Each point is reached from the start by the listed moves, each made 0, 1 or 2 times, or once backwards (-1), plus a little noise. Say if it took an odd or an even number of moves. Then give how often each move was made.

Moves:
(1): [ 0.09 -0.02  0.29]
(2): [ 0.05  0.31 -0.06]
(3): [-0.27 -0.07  0.32]
Start: [ 0.05 -0.09  0.00]
Points:
[0.53 0.26 0.22] -> even (2, 1, -1)
[-0.10 -0.51  0.97] -> even (2, -1, 1)
[0.18 0.20 0.24] -> even (1, 1, 0)

Moves:
(1): [ 0.08  0.02  0.03 -0.10 -0.07  0.00 -0.03  0.10 -0.05  0.25  0.08]
(2): [ 0.04  0.03  0.19 -0.02 -0.18  0.02  0.06 -0.23 -0.03 -0.01 -0.02]
(3): [-0.17 -0.14  0.11  0.17  0.00  0.04  0.06 -0.07 -0.02  0.03 -0.10]
(4): [ 0.03  0.04 -0.01  0.15 -0.10  0.03  0.06  0.05 -0.03  0.00  0.15]
(5): [-0.09  0.13  0.15  0.15  0.07 -0.06 -0.09  0.00 -0.01  0.10  0.03]
(6): [-0.07 -0.03  0.13  0.09 -0.10  0.31 -0.06 -0.08  0.17 -0.06  0.05]
(7): [ 0.05 -0.06 -0.18  0.12  0.18  0.04  0.14 -0.08 -0.06  0.14  0.07]
(8): [ 0.02  0.14  0.07  0.02  0.03  0.08  0.10  0.12 -0.17  0.02 -0.11]
(9): [ 0.04  0.00 -0.06  0.11  0.07 -0.07  0.14  0.04  0.12  0.12 -0.02]
(10): [-0.13  0.15 -0.07  0.02 -0.10 -0.07  0.01 -0.04 -0.06  0.09 -0.08]
(11): [-0.11  0.05  0.05 -0.09 -0.02 -0.03  0.11 -0.04  0.05 -0.04  0.15]
Start: [-0.01  0.14 -0.04  0.07 -0.16  0.17  0.16  0.10  0.09  0.01  0.16]
Points:
[-0.41  0.32 -0.12  0.20 -0.22  0.40  0.54  0.34 -0.35 -0.31 -0.01] -> even (-1, -1, 1, 1, -1, 0, 0, 2, -1, 1, 1)
[ 0.62  0.08 -0.09  0.28  0.08  0.10  0.72 -0.08 -0.34  0.64  0.11] -> even (1, 2, 0, 0, 0, -1, 2, 1, 1, -1, -1)
[-1.17  0.71  0.69  0.33 -0.32  0.57 -0.12 -0.04  0.24 -0.26 -0.01] -> odd (-1, -1, 1, -1, 2, 2, -1, 1, -1, 2, 2)
[-0.57  0.52 -0.09  0.76 -0.01 -0.43  0.79 -0.46 -0.03  0.75  0.58] -> even (0, 1, 1, 1, 2, -1, 2, -1, 1, 2, 2)
[-0.77 -0.07  1.03  0.50 -1.17  0.84  0.26 -0.82  0.54 -0.66  0.60] -> even (-1, 2, 2, 2, 0, 2, -1, -1, -1, 0, 2)
[-0.48  0.33  0.01  0.95  0.54  0.34  0.83  0.16  0.28  0.63  0.48] -> even (0, -1, 1, 0, 2, 1, 2, 1, 2, 0, 2)
[-0.69 -0.04  0.55  0.36 -0.29  0.67  0.28  0.16  0.17 -0.63  0.32] -> even (-1, -1, 2, 1, 0, 1, -1, 1, -1, -1, 2)
